Each row is a point. The last column is the point's height on a tilted bowl or saddle (a function of degree 2), plus a little noise. Along how many of its main directions does it bend up, bend down or stay straight?

Points, 11 rows:
[[ 11.4  -0.7   2.9]
 [ 21.0  10.5 -11.8]
 [-13.3  -8.2  13.9]
 [-21.6   9.1   6.6]
 [ -2.2  21.3 -29.1]
 [-12.0   3.9   9.2]
 [ -7.4  15.1 -11.2]
 [-29.5  -3.5  21.3]
 [ -6.7 -13.0   6.8]
 [  3.0 -10.9   3.7]
 [-25.2 -13.1  15.7]]
Directions: 0 up, 1 down, 1 straight

Points, 10 rows:
[[ -1.1  -3.8  -6.6]
 [ -5.1   4.9  -7.3]
 [ 23.1  32.4  18.6]
 [ -3.9   5.9  -7.8]
 [  4.7  14.0  -7.2]
 [ 13.6   0.0  -9.3]
 [-12.0  -4.1   0.5]
 [ -4.3  -0.1  -6.8]
 [ 15.1   0.2  -8.2]
 [-23.2  30.8  35.2]]
Directions: 2 up, 0 down, 0 straight

Points, 17 rows:
[[  6.6  20.0  -5.1   0.6]
 [ 14.5   6.2   5.8   2.0]
 [  4.9 -10.7  -1.3  -1.4]
 [-16.3  12.6   1.4 -11.9]
 [ 19.7 -28.5 -19.7 -17.5]
 [ 12.9 -10.4 -21.0   3.5]
 [ 21.2  19.4  -6.8  19.4]
 [-16.0 -16.7  -7.0  34.8]
 [ -5.4  11.8  23.7  -3.4]
 [ -6.6 -11.3  27.8  -7.4]
 [  2.8 -12.1  -1.6   2.1]
 [-20.6 -12.8   2.7  29.0]
 [ 20.1 -25.0 -17.2 -17.9]
 [  1.1  -9.8  13.8  -6.4]
 [ 10.5  16.1  14.9   7.7]
 [  1.3   5.1   8.9  -0.2]
 [  9.4  12.4  11.4   4.1]]
Directions: 1 up, 1 down, 1 straight

Points (18 x 4):
[[ -7.4  15.2  23.2 -14.0]
 [  7.8  27.5  13.8 -16.5]
 [  4.5  26.0 -11.4  -8.0]
 [-10.8  -2.2  -4.8  14.7]
 [ -6.0   1.4  -5.4  17.3]
 [-19.0  10.5  -3.3   0.9]
 [ 24.7   0.3 -19.7   7.0]
 [-10.4   1.6   4.6  10.8]
 [  7.8  22.5   6.8  -3.8]
 [ 14.5   9.0  20.0  -0.4]
 [ -2.6 -12.0  15.2   6.8]
 [  1.7 -11.6   5.0  16.9]
 [ 39.8  17.7   2.9 -23.7]
 [ -2.7   1.2  -1.2  18.3]
 [-28.6  18.0   0.8 -20.4]
 [ 17.9  -2.6   5.6  15.5]
 [-14.2   7.5  22.1 -12.4]
 [  3.9 -16.8   0.2  18.2]]
Directions: 0 up, 3 down, 0 straight

Points:
[[ 20.4 -14.8  14.4   2.9]
 [-16.4   6.8  -0.8   2.2]
 [ -6.1   4.3  12.9  -8.5]
 [-28.6  10.6 -21.2  12.1]
 [ -9.0 -24.0  25.4 -42.6]
 [  1.8 -18.1  -1.0 -11.1]
 [-37.5  -1.9  10.4   3.6]
 [  6.0  14.4  11.6 -11.9]
 [  0.3   1.0  -4.2  -2.7]
 [  4.1   5.7   2.7  -3.8]
 [ 11.8 -10.1  25.6 -14.2]
 [ 10.3  21.8  10.0 -19.1]
 [ 13.3 -25.8  -9.3 -10.3]
 [  9.4   7.0  -9.4  -5.6]
 [ -0.6 -20.5   2.6 -15.7]
 [-12.1   5.6  14.7  -8.6]
 [ -0.7   2.3 -13.8  -5.3]
 [ -3.4  25.5  -1.6 -14.0]]
Directions: 1 up, 2 down, 0 straight

Points:
[[  5.8   2.4  -1.2   4.4  -1.6]
 [-10.9 -22.3   8.3  11.9  -8.6]
 [  7.8   4.9 -17.2  -3.8  -4.9]
 [  8.4 -16.7 -17.6   7.2  -1.5]
 [  2.7  24.1 -27.4  -4.4 -22.8]
 [ -5.7  18.4   9.2 -32.8 -22.6]
 [  6.4  -3.4   5.9  21.1  -0.7]
 [ 22.2  -1.4   3.1  -2.9  -0.7]
 [  3.0  10.5   7.6  -0.7  -8.6]
 [ 19.3  20.4   5.9 -18.4 -23.4]
 [ -0.1  -6.9 -17.3 -12.9   0.7]
 [  9.8   4.2  11.5 -21.0 -14.5]
 [  4.3  -3.1 -17.2  20.0  -4.6]
 [ -3.8  -0.7  -3.1  -9.8  -0.8]
 [ 15.9  -2.4 -12.1  -4.9  -2.4]
 [-19.9 -12.5   2.5   7.4  -5.8]
 [  4.1  26.2  12.8 -15.3 -29.8]
 [  8.9  -8.1  26.7  10.4  -8.0]
 [ -1.7   1.9   5.3  -5.8  -4.4]
 [-26.8  23.5   4.2   5.2 -28.8]
 [  0.8   2.5  -3.0  31.6  -9.5]
 [ 31.6  11.2 -11.4  34.5   5.6]
 [ -2.7   9.3 -24.7  -7.0  -7.0]
 [  8.8  30.5 -26.9  -3.4 -31.6]
 [ -4.7 -13.9  -1.0   3.2   0.1]]
Directions: 1 up, 3 down, 0 straight
